Each wall is flat, endless, passes through zero and stands at right angles to its row. A trip goes straight from one point to another. Which walls does it cross, in order?

Walls:
(1): [0.4 4.4]
(2): [ 1.7 -2.6]
(3): [-0.7  5.2]
(4): [-4.8  0.6]
(5): [8.4 1.3]
(6): [ 0.4 -2.7]
(7): [ 4.3 -0.7]
Trips:
[-2.5  2.3] to [2.0 4.2] => 5, 4, 7
[-2.6  4.2] to [-3.5  1.4] => none

Walls:
(1): [-0.4 -2.2  4.3  5.6  4.9 -4.0 -3.6  2.4]
(2): [ 6.8 -4.4 -0.9 -7.9 -2.4  7.6 10.2 10.4]
(3): [ 0.7 -2.8  2.0 -5.1  1.2  0.7  1.9  5.0]
(4): [ 2.3 -0.5 -0.1  6.6  4.9 -5.1 -3.3  6.7]
(5): [ 3.0  0.5  7.9 -1.4 -1.0  0.4 -0.3 -3.6]
Trips:
[-0.7 -5.4  2.6 -4.0  0.8  3.5  5.1 -1.3] to [-7.2 -1.0  7.7  2.8 -3.7  5.9  0.0 -0.9] => 1, 2, 3
[-4.6  2.2 -1.0 -2.0 -1.1 -3.8 -6.7  5.4] to [ 3.3 -3.4  4.2 -3.8 -4.4 -3.1 -4.7 -3.1] => 5, 4
[-2.3  7.5 -1.1 -8.0  1.5 -2.7  3.0 -0.7] to [ 1.9  0.4 -0.5 -2.8  1.5  5.3 -3.9 -2.6] => 5, 3
[ 0.4 -6.1 -0.6  1.1  0.0 -1.9  2.5  2.5] to [ 1.5  5.0 -2.8  6.1  0.8 -1.2 -1.2  3.4] => 3, 2
[11.3 -6.8  5.3 -5.1 -1.4  2.7 -3.1 -7.2] to [ 0.3 -1.9 -5.9  1.3 -0.2  1.9  4.8 -3.8] => 3, 5

Walls:
(1): [ 3.7  4.2  0.2 -0.6  2.6  3.4  1.2  1.9  1.7  3.5  3.5  0.2 -0.9 -2.8
  0.0 -1.2 -4.0 -4.3]
(2): [ -2.0   3.1   2.9   4.8  -0.2   4.8   0.5   2.0  -1.4   0.0  -0.4  -4.7
  -9.1   4.3   4.8 -10.5   0.6   0.7]
(3): [ 1.1  3.4  6.6 -4.4  5.0 -0.4  4.1 11.0 -6.8  0.4  7.4  1.5 -1.3  3.0
  1.5 -2.1 -0.7 -2.5]
(4): [ 4.9 -2.0  0.0 -1.9  3.6 -4.2 -1.9 -2.7 -1.7 -0.5 -3.5 -2.2  6.4  8.0
  0.2 -0.3 -1.2 -5.1]
(5): [ 3.6 -8.7 -9.3 -1.7 -0.5  2.8 -7.6 -0.6  0.4  4.4 -0.8  1.1  3.2 -4.1
  3.2 -5.2  3.0 -3.0]
(6): [ 0.0 -0.2  3.5  6.4  1.4 -1.4  5.7  6.7 -0.3 -0.2 -5.1  6.5  3.3 -5.3
 -3.4 -6.0  3.5 -2.0]
Trips:
[ -6.0   4.3   4.0   4.4   2.2  -5.2  -1.9   5.8  -5.5 -12.7  -5.7   3.1
  -0.7   4.1   1.0  -2.9   5.1   6.7] to [ 0.1  2.9  7.4  4.6  1.3  3.5 -3.5 -4.5  2.3  0.4  1.9 -1.1 -2.9 -8.4
  0.0  0.2 -1.0  4.8] => 3, 1
[ 1.7  5.6  4.8  0.8 -9.7 -4.4  0.6 -4.8 -1.4 10.1  0.4 -8.2 -1.0 -1.8
 -6.7  3.2  9.5  1.3] to [-3.6 -0.2 -0.7  0.3  0.3 -2.6  1.3 -3.8  0.0 -6.7 -0.1  2.6 -1.7  2.3
 -5.2  1.7 -4.1 -0.1] => 4
[ 2.7  8.0  8.4 -8.2 -5.4  1.5 -2.6 -1.6 -3.3  0.1 -4.6 -3.7  3.6 -0.4
  2.0  0.9  0.8 -2.0] to [-0.5 -3.0 -3.0  4.5 -6.5  2.9 -3.1  4.0  2.0 -2.8  6.3 -1.8 -2.9 -2.3
 -1.0 -1.4  1.0  1.7] => 2, 4, 5, 3, 1
[-1.1 -5.9 -2.9 -4.0 -3.8 -1.9 -2.3 -1.2  1.6 -2.1 -0.4 -1.4  1.3 -0.8
 -1.6 -2.0 -6.1  0.2] to [ 2.6 -9.3  1.3  5.0 -6.4 -3.7 -1.5 -2.3 -0.7  1.8 -3.6 -2.9 -0.6 -2.0
  2.6  0.9  5.3 -1.6] => 6
[ 0.9  0.8  7.3  2.3 -4.4 -1.5  4.3  2.6 -5.7  1.3 -8.8 -0.6  1.0  1.0
 -4.6  5.3  0.1  2.6] to [-0.3 -0.7  4.2 -1.4  1.1  1.2 -7.2 -7.3 -0.8  4.1 -0.4 -4.9  0.2  3.5
  6.6  4.9  0.0  0.5] => 3, 6, 2, 5
[-4.7  0.3 -0.1 -4.9 -3.3  2.5 -1.8  4.0 -5.4 -1.0  2.8 -4.6 -6.1  1.9
 -1.4 -6.8  0.6 -3.7] to [ -4.2   5.1  -1.5  -4.4  -3.1   1.6  -1.4  -2.4  -1.4  -1.1   2.7   1.1
  -3.3   6.7   5.2  12.7  -3.4 -18.8] => 5, 4, 2
[-1.0 -8.2  3.5 -0.7  1.0  6.9  8.2 -2.9 -0.3 -1.5 -1.0  4.4  6.6 -3.7
 -3.4  9.4  2.9  0.9] to [ 4.3  9.2  4.3  1.1 -2.3 -4.5 -2.7  0.1  4.9  8.1 -0.7 -3.1 -1.0  0.6
  4.1 -1.0  2.4  5.2] => 1, 6, 2
[-14.0   5.6  -1.8  -3.5   3.8   0.9  -1.0  -2.8  -3.0  -4.7   2.3  -6.7
  -5.9   2.5   4.1  -0.7   7.0  -2.1] to [ 9.4  2.8  0.0  4.3  8.9  1.5 -0.2  2.0 -5.9  6.6 -3.8  2.5 -1.7 -2.2
  1.0 -8.6 -9.1  1.7] => 1, 6, 4, 5
